Each row is a point. Examples show where two turns around zero, p and q, send a point. Write where each new point lands after one turn and then the other. Backwards means that the second turn is done in reverse. Each puzzle has new turns, and all numbers are rounded.
In the rows, 128 means zero.

Turn p:
[114 145] => [110 140]
[170 109] => [174 122]
[ 99 130] => [100 121]
Turn q:
[ 87 130] => [ 94 150]
[131 139] => [136 136]
[166 115] => [154  98]
Where do these land?
q, then p backwards: [113 164] => [144 163]
q, then p backwards: [128 146] => [141 140]
q, then p backwards: [148  80] => [106  81]
q, then p: [101 122] => [100 128]
q, then p: [150 128] => [149 123]

Turn p:
[138  89 140 130] => [157 101 129 113]
[134  87 178 135] => [163  96 166 104]
[101 166  87 101] => [ 80 162  95 126]
[112 152 114 139] => [100 134 125 145]
[152 109 132 136] => [158 117 127 133]
[148 131 149 121] => [149 141 144 125]
[110 162  96 133] => [ 90 144 109 149]
Turn q:
[105 100 152 124] => [116  99 157 120]
[127 168 105 124] => [112 154  94 136]
[139 110  85 134] => [157 112  94 121]
[157 126 176 100] => [132 159 177 104]
[112 136 121 159] => [123 116 118 160]
Where do these land?
p, then q backwards: [ 99 136 107 103] => [109 150 115  97]
q, then p: [122 146 151 108] => [103 138 148 116]
q, then p: [ 95 161 145 129] => [ 85 108 143 129]
q, then p backwards: [173 113 117 152] => [180 115 136 128]
q, then p: [152  83 121 147] => [183 127 125 130]

Turn p:
[135 140  82 145 161 135  96 145] => [130 146  82 115 133 133  81 140]
[166 126 134 117 161 113 112  92] => [163 123 135  90 145 118 109  97]
[137  59 137  88 165 122 146 111] => [132  94 151  73 175 163 148 129]
[130 138 169 134  99  85 119 139] => [126  99 154 153 124  78 131 128]
[103 146 132 119 117 143 178 131] => [109 159 133 140 123 133 177 131]
[116 153  87  87  93 128 122 140] => [102 140 119 103  71 119 133 153]
[111 135 151 121 159 104 101 122] => [107 127 146 118 154 106  99 109]
[129 129 105 144 101 174 109 137] => [136 137 115 152  92 164 110 143]
[143 132 153 163  95 148 139 154] => [153 127 135 184 120 129 138 149]
[110 123 129 162 129 127 157 108] => [123 127 108 152 143 137 154 100]
Turn q:
[ 93 101 106  89 155 145 127 112] => [ 97  87 125  89 155 114 120 118]
[164 122 107 101 164 161 147 147] => [153 113 130 119 188 115 157 140]
[122 152  99 145 138 114  88  89] => [112 148 101 142 133 113  98  79]
[156 105 127 117  94  93 166 147] => [171 126 138 109  87 106 154 149]
[147 131 139 141 163  93 138 108] => [123 131 145 163 125  84 134 119]
[111  87 136 131 106 161 111 164] => [142  95 119 113 127 170 103 163]
[114 148 118 153 109 130 126 158] => [125 153  98 131 117 148 127 151]
[134 167 159 147 105 104  99 139] => [130 182 143 149 105 144 104 131]
[111 140 159 127 117 151 150  89] => [ 99 119 152 133 115 157 155 101]
Where do these land?
q, then p: [107 114 166 150 126 139 114 146] => [121 124 136 166 127 152 105 150]
q, then p backwards: [150  79 131 137  94 108 142 123] => [173 122 123 127  80 123 115 113]
q, then p backwards: [140 135  85 164 126 143  60 108] => [132 138 105 196 167 138  94 102]
q, then p: [100 187 137 124 108  86 118 122] => [ 93 161 139 145  81  92 127 107]
p, then q: [110 116 125  76 128 114 132 155] => [105 127 150  93 124 130 125 171]
p, then q: [134 138 126 126  77 151 155 143] => [149 140 115 134  98 155 163 151]
p, then q backwards: [ 97 125 131  91 155 149 116 132] => [ 95 155 152  98 126 138 111 135]
p, then q backwards: [155 104 131 122 151 123 130 133] => [143 113 118 104 131 148 122 147]
q, then p: [155 151 107 147 159 166 121 130] => [143 157  89 121 165 138 119 110]
q, then p: [124 122 124 169 179 111 154 109] => [106  96  82 155 155 117 144 113]
q, then p: [136 137 145 102 105 117 166 107] => [133 130 161 131 119 118 175 119]

Turn p:
[137 159  79 103 144 158 125 127 127 119 109] => [134 164  99  84 131 146 115 117 122 126 100]
[145 125 140 156 153 176 133 127 118 119 141] => [133 129 137 157 156 168 114 117 117 130 101]
[151 115 137 112 125 135 117 146 148 120 141] => [148 127 146 123 118 155 131 141 141 115 138]
[107 107 141 122 134 192 135 118 100 106 148] => [102 118 126 150 130 176 104 114  85 103 117]
[127 148 173  95 143 109 167 119 140 118  98] => [119 111 163  93 151 106 141  83 138 104 142]
[165 103 118 121 107 104 124  99 124 104 121] => [173 106 122 130  93 112 138 118 126 114 115]
[123 127 155 134 131 109 122 131 131 191 106] => [105  98 146 117 136 110 122 135 155 177 141]
[180 108 115  95 121 110  77 107 120  92 190] => [212 135 115 145  77 155 112 125 113 116 167]
[ 90 126 143 165 139 102 167 129 103 111 143] => [107 124 128 167 164  93 154 124  94 119 139]
[116 170 119 162  86  91 154 110 153 165 110] => [ 96 146 119 138 115  74 166 111 174 160 118]
[ 90 137  86 156 136 127  98 129 162 135 122] => [110 151  77 134 140 116 112 163 160 127 124]
[137 113 166 115 110 110  84 170 110 141 117] => [135 117 183 119 105 117 100 168 125 142 149]
[ 96 125  92 127 134 143 159 151 129 144 117] => [ 90 135 103 105 146 136 153 148 115 131 114]
Turn q:
[155 146 158 107  98 119 138 143  82 130 124] => [143 154 152 104  91 123 146 147 106 129  93]
[114  99 124 100 120 109 136 118 135 156 110] => [ 93 106 111 111 104 130 137 113 142 138 118]
[ 88 116 159 120 169 148 152 144 143  90 131] => [ 91 107 163 121 182 137 134 157 129 111 140]
[151  90 131 128 133 146 110 120 137 159 190] => [140 120 102 128 109 175 114 156 124 168 168]
[165 159 128 101 126 140 130 118 143 162 152] => [139 174 114 115 123 142 143 124 136 173 135]
[ 83  95 155 160 115 152 128  97 159  88 137] => [114  96 163 152 142 177 116 117 144  84 161]
[162 140 149 119 139 137 101 104 135  76 131] => [162 141 173 100 147 135  93 118 135 132 140]
[104 171  95 105 142 104 161 138 114  99 113] => [115 145 125 102 157  74 159 113 113  97 128]
[107 160  75 148 104  99  92 156 137 163 108] => [114 155  79 175 104  76 109 104 128 119 122]
[116 131 131 141 171 148 121 114  80 142 113] => [132 106 124 134 159 135 125 119  75 142  98]
[149 131 142 153 112  91 130 123 122 135 113] => [150 116 147 144  95 107 138 117 134 136 117]
[141  96  90 154 107 141 136 160 151 136 114] => [142 113  83 150 121 126 122 150 170 106 118]
Where do these land?
p, then q: [109  83 154 161 161 118  99 100 116 140 149] => [151  79 100 161 121 132  91 154 116 142 149]
p, then q: [143 163 115 143  97 169 107 130 130 100 129] => [140 170 150 155 136 122 115  95 136 108 100]
q, then p: [ 97 152 116 155 102  96 121 153 126 114 145] => [142 156 135 172 124  90 145 132 112 115 140]
q, then p: [139 113 145 153 110 125 169  97 150 116 112] => [131  96 139 144 133 152 154 105 154  98 111]
q, then p backwards: [159 164 148  76 131 151 138 122 128  99 101] => [158 180 121 115 144 142 141 166 137 124  87]
p, then q: [110 152 100 157 103 130 143 161 109 129  88] => [ 89 135 140 138 128  77 148 116 119 119  92]
q, then p: [101 129  94 103 156 166 130 114 115 117 168] => [136 152  95 112 147 163 111 121  76 131 143]
p, then q: [ 95  92 147 129 101 107 132 141 139 166 109] => [ 80  99 123 139 101 127 136 162 140 111 146]
p, then q: [120 151 167 158 101 125 111 148 102 171 162] => [110 136 139 198 102 146 146 137 100 151 135]
q, then p: [155 132 156 108 164 142 132 126 163 131 134] => [111 119 137 110 155 158 123 127 159 154 153]
q, then p backwards: [138 117  98 115 142 105 131  99 141 136 109] => [132 137 125 113 140 112 140  86 136 150 111]
p, then q: [170  87  96  78 168 102 122 146 116 118 130] => [160 139 104  58 119 136 125 175 132 151 109]

Turn p:
[121 122 146 150 119 148 133 140 146 129  91 122 117 122] => [145 117 143 121 125 156 147 144 127 144 109 122 146 146]
[154 110 139 108 123 132 126 123 128 137 137 159 152 122] => [121 108 102 120 110 124 120 118  96 123 143 129 141 114]
[116 118 148 222 104 157 145 138 114 137 113 154 118 168] => [108  97 165 181 106 126 137 176 107 165  76 124 140 161]
[103 115 148 103 131 110  99 124 102 138 117 112 116 120] => [128 151 141 119 112 145 146 118 138 125 130 107 112  86]
[104 150 127  97 140 116 147 141 137 131  93 138 111 115] => [158 155 127 110 130 152 136 116 133 159 137 156 117 126]
[117 112 134 149 149  98 124  95 113 118 100 127 113 138] => [127 132 123 135 132 130 139 110 136 146  75 115 105 110]
[110 128 140 123 131 135 149 114 120  84 168 112 122 128] => [114 144 128 163 135 116 153  98 148 100 132 140 141 140]
[178 194 143 114 136 104 134 130 137 114 140 116 168 119] => [162 135 113 137 197 100 105 121 100 121 160 127 151 112]
[101 122 125 129 164 143 111 144 137 125 114 146 121 122] => [111 113 143 113 135 163 140 124 132 137 125 154 109 123]
[206 134 112 140 102 175 129 152 136 120 133 114 118 135] => [161  83 140 116 132  94 126 149 101  98 149 106 135 181]
[129 110 141 121 143  98 145 145 117 128 166 119 119 106] => [132 113 124 147 118 110 131 106 167 129 151 133 136  99]
[126 118 146  98 141 103 131 116 149 130 190 116 120 138] => [113 134 133 141 121 118  96  75 155 104 148 127 148 112]
[123 144 104 135 128 115  98  60 115 131 173 151 112 114] => [115 143  99 165 122 131  86 123 128  74 105 136  87 110]
[126 123 107 155 113 167 143 140 140 145 101 113 147 125] => [121 118 120 115 131 142 136 173 130 145 129 114 139 170]
[112 127  57 103  78 120  95 142 145 134 105 138 169 135] => [105 168 110  55 118 109 109 184 118 117 129 149 127 131]
[122 121 130  99 147 129 140 144 111 148 108 110 125 141] => [128 139 136 110 123 132 141 112 133 160 153 109 112 128]
Turn q:
[182 152 128 142 142 150 141 153 144  92 104 110 113 121] => [177 136 139 132 139 127 133 114 160 119 108  74 111 143]
[179 115 128 133 127 121 137 113 133 136 132 139 148 121] => [145 134  98 164 129 148 134 121 149 137 115 134 129 125]
[196 127 118 110 124  89 124 148 127 138 129 141 112  58] => [193 107 104 180 123 150  87 144 105 146  98 114 123 127]
[119 110 165 140 149 138 137 115 136 117 131 145  96 134] => [133 121 138 126 138 110 154  83 111 128 129 133 121 103]
[145 112 166 136  60 156 140 125 145 132 133 139 140 122] => [148 154 148 129 120 175 136 123 154 154 147 140 134  77]
[102 116 144 137 154 156 140 158  84 145 139 145 135 144] => [120 135 136 136 153 108 170 147 102  98 162 129 148 120]
[ 98 124 117 130  68  49 106 135 151 144 122 127 145 156] => [ 95  87 152 131  75 132  84 158 163 133 130 181 126 116]
[109 112 118 134 151 153 118 119 116 108 122 127 153 103] => [105 138 119 113 163 134 143 140 112 125  99 115 136 123]
[138 160 152 137 130 153 133 147  82 110 129 141 137 124] => [152 168 152 137 130 132 151 139 112  91 125 115 144 132]
[106 174 131 140 148 135 127 127 122 141 104 121 134 145] => [108 149 160 129 123 104 142 134 126 127 130 123 120 167]
[100 141 125 138 153 105 134 116 146 141 138  72 135 148] => [ 92 113 123 112 100  87 132 123 145 152 128 114 151 155]
[107 109 118 140 154 158 140 120 140 144 134 139 126 117] => [112 129 110 120 154 116 157 130 111 148 137 123 111 118]
[115 120 110 135 128 145  72 118 128 133 139 121 112 142] => [ 80 125 122 123 124 142 109 115 113 111 143 105 111 122]
[138 114 116 124 118 108 126 118 113 142 108 112 107 127] => [131  93 128 133 120 152 123 121 123 133 132 131 132 151]
[113 124 108  31 155 137 128 121 143  99 136 144 114 143] => [142 139  98  83 179 100  68 102 115 113 141 158 128 146]
[100 137 103 141  87  95 145 114 137 125 148 124 140 143] => [114 121 120  98  79 130 127 153 147 134 126 161 123 123]
Where do these land?
q, then p: [152 105 112 164 140 162 122  93 107 130 111 148 149 139] => [122 132 122 150 142 148 145 122 143 148 119 148 112 192]
p, then q: [111 114 145 147 124 111 106  71  90 109 143 116 160 112] => [129 110 145  86 125 124 153 163 120 144  79  98 114 151]
q, then p: [165 135 123 141 121 140 139 161 103 127 157 157 116 123] => [158 101 127 143 147  88 143 143 137 102 134 134 127 149]
p, then q: [144 124 122 125 148 130  85 155 167 117 116  95 108 121] => [143 134 122 125 175 113 102  82 137 135 122 126 155 116]
p, then q backwards: [143 149 142 120 161 151 112 116 109 105 135 121 117 127] => [140 114 133 138 148 151 117 131 114 127 105 156  98 138]
p, then q: [106 150 111 117 116 135 124 139 145 142 119 172  87 104] => [154 156 139 146 137 157 117 119 120 102 153 130  90 102]
q, then p backwards: [103 107 162 121 102 131 126 124 126 154 144 138 159 132] => [ 90 137 151 121 125 112 129 158 130 129 144 148 160 123]
p, then q: [153 116 145 109 104  86 159 118  99 144 103 108 166 144] => [124 116 107 145  89 134 110 169 129 159 121 122 156 178]
q, then p: [127  93  85  94  95 140 160 125 141 139 141 148 112 154] => [115 100 119 111  98 122  99 105 131  91 159 166 103 145]
q, then p: [118 170  74 120 131 141 111 114 132 156 152 126 127 138] => [121 169 178 127 115 105 110 141 140 114 139 143 101 138]
q, then p: [132 121 138 116 122 134 147 138 161 153 138 105  95  98] => [132 112 116 128 108 124  96 135 142 121 152  83 119 111]
q, then p backwards: [126 136 133 103 135  94 145 122 157 130 140 128 142 100] => [137 132 117 146 115  87 156 130 140 136 116 153 130 137]
q, then p backwards: [ 83 119 115 122 132 125 132 160 102 144 124 111 163 142] => [124 127 111 151 104 149 117 169 137 120 144 118 172 127]
p, then q: [128 139 149 145 115 138 146 154 157  80  92 127 106 138] => [150 146 137 166 156 124 156 113 163 123 131 163 141 145]
p, then q: [129 143 164 177 173 101 106 129 125  89 104 122 113 148] => [134 105 154 162 169 118 173  95 112 161  99 125 136 146]

Turn p:
[108 139 157 143 149 148 138 130 144 156 113 151 132 119] => [120 119 160 130 136 132 133 162 112 118 123 132 157 101]
[130 136 144 111 164 102 126 103 139 136 150 102 157 140] => [112 135 121  85 101  97 112 143 150 139 128 119 127 105]
[138 144 129 152 143 118 133  85 101 152 157 106 131 167] => [112 137 122  98 112  88 156 107 131 136 132  80 149 121]
[148 104 141 143 162 111 127 109 105 113 151 134 136 152] => [124 137 109  97 136  87 122 141 127 115 118 100 132 153]
[126 122 110 145 108 125 162 144 143 113 105 116  95 126] => [162 113 114 145 132 157 166 131 133 115 132 129 109 129]
[110 155 129 106 120 112  77 157 111  93 136 130 151 156] => [ 98 184 120 135 137 135  95 124 144 141 172 134 118 145]
[137 124  77 137  96 132 133 153 150 121 141 149 123 114] => [114  93 103 145 157 160 139 103 128 134 131 150 114 141]
[149 139  95  82 113 129 134 165 108 110 136 146 102 139] => [146 159  99 123 159 151 129  95 105 152 130 157 105 139]
[106 109 125 133 115 159 149 142 121 129 133 116 130 101] => [135 108 130 144 110 137 127 115 103  92 132 146 126 122]
[101 126 127 138 168 140 110 117 130 146  86 128 109  71] => [154 103 136 180 123 120  96 162 112 133 114 116 144  88]
[118 118 137 140 119 162 118 114 165 133  96 133 134 121] => [132 108 160 146 131 154 118 134 153 107 112 127 150 119]
[107 116 119 119  92 111 145 132 137 123 135 151 100 116] => [117 124 130 149 137 148 152 125 115 124 110 137  84 131]
[149 150 158 130 179 118 128  96 117 116 158 102 152 163] => [126 152 124  70 122  70 121 135 152 125 144 104 145 115]
[126 121 135 117 102 155 119 110 142 125 117 133 111 101] => [141 115 162 152 132 137 117 109 133 120 107 136 117 123]
[128  96 117 119 104 133 121 162 140 151 117 125 102 127] => [140 113 130 133 121 181 123 124 104 135 121 124 115 144]
[127 108 104 123 108 127 159 127 118 140  92 140 139 122] => [135 126 109 151 111 148 153 128 123 125  94 150 144 138]
[167 169 174 139 134  94  96 129 107 118 151 113 172 142] => [110 150 149  94 117  74 119 140 154 163 175 132 140 162]
Turn q:
[110 115 139 144 133 138 118 138 103 128 132  90 147 120] => [110 111 123 141 131 122 128 134  92 137 122  91 120 129]
[115 118 160  93 104 132 119 144 147 119 174 151 129  94] => [121 105 142 138 121 114 121 144 132 174 181 164 121 136]
[120 125 124 138  56 126 115 121 154 146 104 146 154 122] => [ 92 102 130 136 111  89 144 143 185 124 119 133 150 124]
[168 110  92 140 117  92 135 113 145 123 119 123 124 116] => [157 123 138  88 130 123 168 140 142 114 116 125 155 133]
[108 182 147 126 133 149 118  98 124 111 124 118 135 141] => [117 167 118 155 131  99  91 126 122 102 139 121 120 141]
[133 132 123 118 110 119 117 147 132 110 143 142 133 145] => [127 116 115 131 118 138 135 147 140 115 149 145 117 132]
[186 130 180 152 136 151 135 139 137 118 115 126 123 127] => [146 144 167 136  87 146 127 115 145 139 127  95 108 168]
[119 124 135 137 145 124 111 113 112  95  91 131 126 124] => [126 128 155 126 113 118 111 130 100  94 106 131 124 127]
[132 141 117 118 105 153 145 151 124 110 125 142  86  90] => [154 149 139 129 103 115 127 156 139 160 126 145 105  91]
[ 90 137 135 123 141 125 115 146 147 148 153  86  99 120] => [151 102  95 128 155 110  92 120 116 158 137 112 114 122]
[125 121 120 166 140 128 125  90 120 163 108 136  83 188] => [132 142  80 111 107 140 114  74 134 109  72 133 146 139]
[111 160 111 138 140 112 140 135 125 137 122 141 143 119] => [140 135 128 161 157 128 131 134 133 114 119 134 141 113]
[147 108 139 111 152 113 166 128 101 124 119 119 152 143] => [111 142 150 118 154 157 160 116 108 122 119 125 105 145]
[155 104 112 113 161 122 127 145  94 169 144 108 114 116] => [136 129 120 101 151 178 130 140 103 169 109 111 140 128]
[105 108 113 109 112 144 147 130 128 119 173 173 165 122] => [ 94 125 126 149 127 134 162 125 123 141 178 166 142 101]
[125 134 101 121 162 121 117 110 156 128 102 117 136 160] => [132 130 124 102 152 136 108 105 136  79 129 115 139 118]
Where do these land?
p, then q: [123 128 136 143 122 138 128 141  88 112 139 221 137 113] => [133 126 125 182 144 166 120 104  82  78  95 148 121 127]
p, then q: [135 111 115 124 149 120 156 120 145 132 140 141 118 137] => [129 133 148 102 143 137 128 135 123 126 117 131 115  98]
p, then q: [150 112 114 106 120 129 126 113 141 112  90 123 104 141] => [139 151 144 107 115 135 115 117 164 116 122  97 134 127]
p, then q: [124 136 134 141 143  98 122 126 147 116 119 127 123 125] => [154 105 123 126 136 137 126 126 139 143 133 118 118 118]
q, then p: [138 225 109 141 132 126 124 132 140 116 143 100  94 135] => [151 103  94 113 170 127 124 114 164 186 184 121 132 140]
q, then p: [129 144 127 127 109 148 141 159 142 173 132 118 224 144] => [115  80 114 112 104 135 128 151 137  60 166 102 127  73]
p, then q: [143 109 119 148 120 113 140 115 130 137 125 109 112 147] => [122 137 120  97 136 121 149 119 140 130 125 109 108 124]
q, then p: [133 109 168 111 159  93 108 101 127 165 143 110 158 142] => [107 173 112  96 115 127 103 129 130  99 113  87 162 116]
p, then q: [ 96 113 146 115 109 143 127 103 127 107 136 137 170 132] => [130 115 136 150 113  88 110 128 132  90 137 156 114 127]
p, then q backwards: [148 113 112 119 117 112 149 125 138 159 118  95 119  90] => [124  93 139 159 114 123 123 162 128 125 137 138  88 122]
q, then p backwards: [103 156 115 131 111 147 116 145 141 146 125 112 100 122] => [126 133 105 115 169 111 110 107 134 114 120 114 125 110]
q, then p: [149 114 123 135 128 132 109 132 138 134 147 128 132 105] => [116 119 133 104 104 134 123 117 120 126 131 142 136 142]
q, then p backwards: [143 133 162 132 129 155 130 135 123 103 108 140 106 121] => [116 117 159  99 105 117 112 120 120 130 122 103 123 114]
p, then q backwards: [112 107 109 131 142 149 123 112 106 105 104 116 112 122] => [117 166 120 168 146 131 122 131 132 126 122 123 122 141]
p, then q: [ 95 109 130 115 130 116 120 162  88 104 150 143 111 144] => [148 158  82 144 121 134 109 154  98 111 117 135 114 119]
